Each row is a point. To make a cloud, some directions were put in groups of two or more. Within a group, all points are equally far from the middle, so they leave a hole (a ring in 2 directions, a hollow ball in 3). The other directions are filled evenly. Then the cloud was stretched, turned, moved and blurred a little. Count the holes, and give their numbers of directions, smallest first.
(in the rows, 128 means zero)

Cloud, 22 rows:
[[142 164 145]
 [114 117 152]
 [116 121 118]
 [109 160 145]
 [ 80 186 143]
 [155 145 173]
 [174 112 154]
 [153 121 140]
 [111 146 117]
 [112 151  96]
 [124 132  82]
 [114  93 101]
 [159 156  90]
 [119 107  83]
 [120 125 180]
 [138 162 141]
 [104 147 124]
 [129 150 124]
 [120 150  98]
 [149 122 166]
 [ 93 174 145]
 [104  93  93]]
Holes: 0

Cloud (31 x 4):
[[120 103 166 160]
 [131 159 124 144]
 [ 96 142 146  94]
 [ 80 103 148 110]
 [163 118 142 158]
 [158 131 124  80]
 [138 133 161 166]
 [111 158 104 156]
 [ 75 129 122 144]
 [122 124 157 134]
 [132 108 117 157]
 [165  88  96 140]
 [142 100 136 109]
 [ 76 119 141 127]
 [144 144 126 110]
 [143 135 121 135]
 [133 159  98 114]
 [117 129  94 100]
 [153 175 151 134]
 [ 77 162 118 156]
 [102 103 139 122]
 [144 116 141  75]
 [ 98 124 112 102]
 [118 116 121  85]
 [106 104 186 113]
 [ 92 191 143 112]
 [172 130 106 124]
 [114 181 104  81]
 [143  86 131 132]
 [ 98 191 137 114]
 [166 106 113 118]]
Holes: 0

Cloud, 28 rows:
[[158 152 123 107]
 [ 80 145 143 135]
 [129 143  89 158]
 [141 108 168 138]
 [117  95  80 132]
 [108  76 111 158]
 [121 139 136 166]
 [117  98 156 110]
 [ 94 101 102 166]
 [126 164  98 122]
 [ 90 158 132 121]
 [102 137  87 121]
 [ 84  93 135 156]
 [139 109 172 130]
 [135 155  86 138]
 [169 100 107 138]
 [ 85 140 144 154]
 [142 131 129 164]
 [ 92  87 118 162]
 [149  87  94 123]
 [160 127 130 100]
 [ 76 133 144 145]
 [152  79 108 143]
 [142  97 162 143]
 [ 99 149 150 152]
 [166 141 102 126]
 [121 100 152 104]
 [147  78 128 151]]
Holes: 2 (2, 2)

Cloud (46 x 6):
[[123 131  85 123 135 178]
 [123 138  84 131 152 164]
 [109 147 108 142 140 106]
 [150 126  98 138  70 119]
 [146  86 156 139 106 117]
 [117 108 152 161 159 128]
 [171 126 120 117 142 105]
 [119  93 154 168 143 121]
 [ 91 133  98 139  87 167]
 [ 74 124 140 126 138 169]
 [116 125 110 132 158 178]
 [129 137 168 107 131 112]
 [146 135 134 104 142 161]
 [147 102 149 165 107 155]
 [ 81 126 148 122 149 148]
 [141 106 108  92 104 150]
 [ 95 134  83 135  95 165]
 [121 105  92 116  80 106]
 [121 154  87 104  96 157]
 [ 96  97 144 170 106 124]
 [104 103  81 129  93 121]
 [ 74 113 128 107  98 133]
 [110 115  73 158  94 153]
 [174 136  95 154 108 118]
 [124 112 112  92 148 130]
 [130 105 144 187 140 153]
 [109  98  80 117 104 127]
 [138 136 115 135 158 169]
 [103 108 155  83 113 144]
 [145 164 109  95 117 106]
 [157 101 100 137  91 152]
 [135 145 104 113 133  86]
 [106 101  82 136 126 169]
 [144 101  94 138  94  92]
 [168 122  98 140  88 104]
 [108 121 118 180  93 142]
 [ 82  97 138 155 105 176]
 [149 154  96  86 122 119]
 [141 116 161 149  91 131]
 [178 109 114 139 114 105]
 [130 103 125  84 117 146]
 [ 96 109 118 172  96 123]
 [ 88 113 143  92  91 131]
 [175 119 129 128 137 110]
 [105 141  94 124  82 165]
 [146  99  99 184 123 152]]
Holes: 3 (2, 2, 2)

Cloud, 52 rows:
[[121  99 164 170 116 145]
 [111 138 101 155 176 139]
 [125  88 145 177 130 142]
 [115 176 149  99 149 132]
 [105 140  71 168 116 132]
 [138 156  83 131 157 141]
 [167 136 133 158 134  88]
 [117 120 156 113 185 128]
 [138 104 131 171 104  97]
 [138 149 121 196 142 140]
 [100  98 107 147 128 119]
 [156 105 141  96  89 123]
 [165 100 116 156 134 151]
 [153 174 161 119 130 149]
 [143 121 191 128 154 112]
 [102 154 121 115  93 156]
 [115 131 126  80 105 129]
 [162  95 112 135 129 161]
 [ 94 139 134 130 151 174]
 [140 135 188 154 156 149]
 [105 133 121 145 184 140]
 [125 124  75 123 110 101]
 [108 172 149 101 147 122]
 [160 111 119 146 101  89]
 [145 114 178  92 124 118]
 [148 183  99 115 119 107]
 [ 95 150  96 172 109 112]
 [147 169 102 170 144 133]
 [ 96 114 124 148 165 157]
 [152 114 146  89 155 167]
 [145 178 107 116  90 108]
 [118 134 141  73 126 122]
 [181 122 133 131 145 125]
 [145 106 158  94  95 128]
 [105 162 139 131  85 144]
 [112 176 146 146 159 110]
 [107 160 125 106  90 136]
 [158 115 137 129  74 145]
 [147  94 106 117 104 158]
 [132 113 177 136 125  98]
 [153 108 140 145 172 107]
 [119 129 141 198 118 143]
 [131  98 127  96 100 158]
 [132  98 156  97  98 137]
 [129  94 144 105 115 173]
 [161 115 117  90 123 105]
 [130 137 165 151 100 173]
 [124 113 117  86  96 141]
 [113 147 147  79 145 122]
 [123 103 172 149 102 137]
 [119 172 154 155 143  99]
 [130 132 163 162 116  91]]
Holes: 3 (2, 2, 2)

Cloud:
[[133 154 144 153 133 151]
 [150  80 148 128 118  89]
 [ 66 133 121 106 126 136]
 [144 103 148 102 115 128]
 [134 141  71 119 145 103]
 [178 135 151 140 114  73]
 [141 136 109 133 123 101]
 [142 117 148  84 107 161]
 [165 123 111 149 115 142]
 [141 107 160 117 157 113]
 [124 164 109 180  80 112]
 [141 164 114 176  82 116]
 [163  90 121 145 142  92]
 [149  99 107 138 131  77]
 [ 97 111 117 163 112 110]
 [ 81 144 109 146 131 121]
 [147 101 108 141 142 162]
 [194  73 139 121 121 142]
 [109  95 136 119  88  75]
 [111 143 175 147 106 152]
 [136  82 127  89 104  83]
 [ 86 135 131 117 136  63]
 [174 119 135 156 101  90]
 [137 113 131 124 189  92]
 [144 111 165 105 136 104]
 [132  85 140  93 135 121]
 [158 105 143 173 130 180]
 [134 124  79 168 130 152]
 [125 100 149 127 125 125]
 [138 107  98 190  95 125]
 [117 106 140 129 172 145]
 [142 105 113 138 155 175]
 [171  96 118 110 115 145]
 [138  96  90 117 157 111]
 [166 117 112 138 115 141]
 [112 118 103 104 118 128]
 [151 127 115 121 139 155]
 [ 99  94 101 113 160 105]
 [161 134 109 155 134 151]
 [142 105 152  95 139 134]
 [159 109  87  97 159 155]
 [108 118  93 150 152 115]
 [150  94 147 109 127 118]
 [ 87 123 149 186 137 131]
 [167 108 119 105 121 125]
 [134 126 127 108  89 144]
 [186 149 130 176 127 147]
 [162 125 122  81 151 144]
 [138  86 101 139 141  86]
 [114 145 134 165 171 150]
 [173 129 139 135 118 143]
 [155 140 114 191 133 193]
 [156 128 163 140 143 126]
 [130 133  58 125 165 104]]
Holes: 0

Cloud (76 x 8):
[[154 119 101 116 165  89 161 167]
 [139 128 102 149 156 127 144 162]
 [ 88 116 137  92 118 117 118 124]
 [167 110 137 127 113 117 127 134]
 [102  96 176 126 105  96 131 180]
 [169 111 162  80 164 126 113 132]
 [140 120 112 171 136 126 184 158]
 [107 129 118 142  96  80  94 144]
 [129 104  82  97 122 142 138 140]
 [134 107 107  80 133 138  82 131]
 [111  72 144 109 152 101 167 135]
 [119 112 126 151 141 110 117  87]
 [145  64 137  91 127 129 137 115]
 [163  93  98  96 126 163 148 136]
 [ 94  87 152  68 122 124 117 144]
 [141  90 142  93 126 156 106 120]
 [127  94 117  86 121  82 116 157]
 [152 103 141 145 154 141 130 167]
 [129 132 132 126 119 106 171 190]
 [ 79 141 164 152 133  87 145 171]
 [ 99  88 153 111 163  86 144 156]
 [135 116  82  77 134 128 144 133]
 [100 125 141 117  97  75 167 140]
 [144 134 107 138 115  68 110 136]
 [148 145 126 116 118 134 160 150]
 [121 118 100 122 108 162  99 136]
 [112 115 151  97 116  66 143 130]
 [141 134 167 114 120 115 164 138]
 [150 151  98 127 143  85 113 148]
 [140 164 103 154 132  82 129 154]
 [136 127  94 161 152 142 128 146]
 [134 138 138 122 165 139 166 171]
 [120  88 123  66 134 143  88 134]
 [ 69 107 138 142 117 131 112 121]
 [128 140 151 130 173 103 109 126]
 [120 107 123  90 177 151 134 116]
 [ 84  92 117 103 161 134  83 126]
 [107 139 133  82 136 126  98 112]
 [115 151 159 136 123 126 165 179]
 [140 123 153 126 115  85 118 108]
 [103 142 133 112 164 122 146 177]
 [100 134 141 109 150 114 161 193]
 [146  96 165  83 160  88 134 151]
 [ 85 108 103 111 142 160 156 167]
 [ 89 113 117  95 131  98 109 101]
 [148 114 161 120 160 124 109 150]
 [ 92 143 106 157 139 116 138 184]
 [ 74  98 103 116 116 153 165 173]
 [ 89 133 153 137 109  78  87 149]
 [ 91  91  91 133 138 122 135 173]
 [117  95 157 108 175 150 130 145]
 [ 87 148  93 111 168 101 122 174]
 [153 183 116 155 154  97 141 132]
 [112 111  94 123 156 102 159 177]
 [129  94 172 115 164 153 121 170]
 [132 108 162 127 104  87 134 126]
 [164 123  98 161 156  95 142 137]
 [123 150 153 157 134  93 174 163]
 [104  94  89 101 129 148 161 157]
 [104 141  97 128 161 136 132 124]
 [124 143 163 128 124  82 151 143]
 [117  79 121 108 142 108 119 103]
 [129  69  94 117 148 106 139 140]
 [ 98 126  98 120 146 109 142 114]
 [127 151 104 128 107 133 139 138]
 [110 165 147 163 129  62 150 145]
 [103  96  93  73 125 119  85 144]
 [ 77 140 105 149 141 133 140 155]
 [117 105  89 143 150  71 131 157]
 [125 139 115 147 135 101 121 176]
 [139 114 172 102 147 144 105 157]
 [110 121 119 112 109  87 166 118]
 [136  91 122 113 103 158 132 154]
 [161  98  89 109 131 146 173 126]
 [154  96 100 103 178 167 150 167]
 [ 93 114 142 151 142  71 165 141]]
Holes: 2 (2, 2)

Cloud:
[[131 118 116 135  82 120 117 156]
 [128 137 177 105 154 127 158  74]
 [139 160 165 109  90 130 160  95]
 [116 148  93 114 145 177 115 106]
 [ 97  96 161 177 154 163 123 127]
 [ 80 136 155  97 131 158 133 106]
 [146 136 156 157 111 109 168 155]
 [ 79 135 135 127 104 107  84 103]
 [136 116 132 139  98 152 170  95]
 [112 141 159 137 133 199 100 122]
 [ 56 135 144  99  83 132 143 114]
 [129 147 162 155 147 141  95 133]
 [101 119  94 114 108 144 106  81]
 [ 88  96 114 133 123 140 155 111]
 [105 158 173 160 103 141 133 120]
 [ 73 126 158 113 148 135 172 155]
 [113 143 121 153 132 101 109 139]
 [102 122 114  85  76  97 130 134]
 [108 119 122 115 160 131 120 137]
 [ 77 151 129 122 111 147  90 119]
 [ 99 138 118 107 107  90 113  85]
 [101 116  76 179 101 122 156 143]
 [102 163 117 108 144 166 136 120]
 [ 83 114 140 119 136 134 147 163]
 [121 139 129 189 131 123 135 119]
 [ 91  88 140 107 112 162 176 103]
 [107 167 153 154 147 147 157 127]
 [123 170 135 149 108 143 135 115]
 [107 150 147 142 156 147 117 131]
 [ 97 137 149 107 153 162 191 123]
 [ 85 158 172 133  80 109 162  91]
 [111 142 127 100 117 179 157 122]
 [119 154 117 108 124 162 168 118]
 [ 85  88 109  99  95 108 103 121]
 [139 107 110 184 163 129 105 158]
 [110 148 168 109  88 165 129 108]
 [111 145 155 109 131 170 167  89]
 [ 91 100 110 179 121 152 128 120]
 [ 77 126 170 123 156 140 115  86]
 [ 61 137 161  95 114 158 105 136]
 [150 110 115 147 116 149  94 107]
 [ 86 118 160 127 105 159 110 135]
 [110 116 131 124  90 124 115 184]
 [ 97 113 122 136 137 137 121 118]
 [113 132 169 135  74 134 119 153]
 [ 83 152 106 121 123 161 158  78]
 [116  96 144  80 116 143 140 112]
 [114 123 121 164  75 143 169 115]
 [123 104 112 109  84 133  91  97]
 [106 156 122 156 119  89 116 101]
 [151 124 149 178 143 136 135 148]
 [102  88 158 126 122 133 135  75]
 [ 94 141 107  96 107 110 134  90]
 [143  95 111 106 113  94 107  85]
 [ 84 130 158 125 173 126 104 144]
 [ 83 122 146 145 168 179 117 139]
 [110 100 111 138 141 129 117 158]
 [121  89 141 120 142 151 171 134]
 [115 104 172 167 112 127 186 150]
 [110 110 104 142  99 143 124 113]
 [113 101 110  84 124 139  94 120]
 [100 139 139 126 132  81 127 107]
 [ 89 136 171 172 134 167 105 127]
 [ 86 159 147 110  90 147 136 139]
 [150 105 155 149  67 167 162  93]
 [100 173 117 142 147 115 154 119]
 [ 65 100  84 144 123 101 119 131]
 [120 114 137 148 104  96 158 152]
 [135 110  94 142 108 139 107  88]
 [ 74 147 143 106 132 154 135  84]
 [134 129 135 133 141 121 133  91]
 [ 95  99 108 118 173 118 108 178]
 [ 46 127 125 137 149 127 125 112]]
Holes: 0
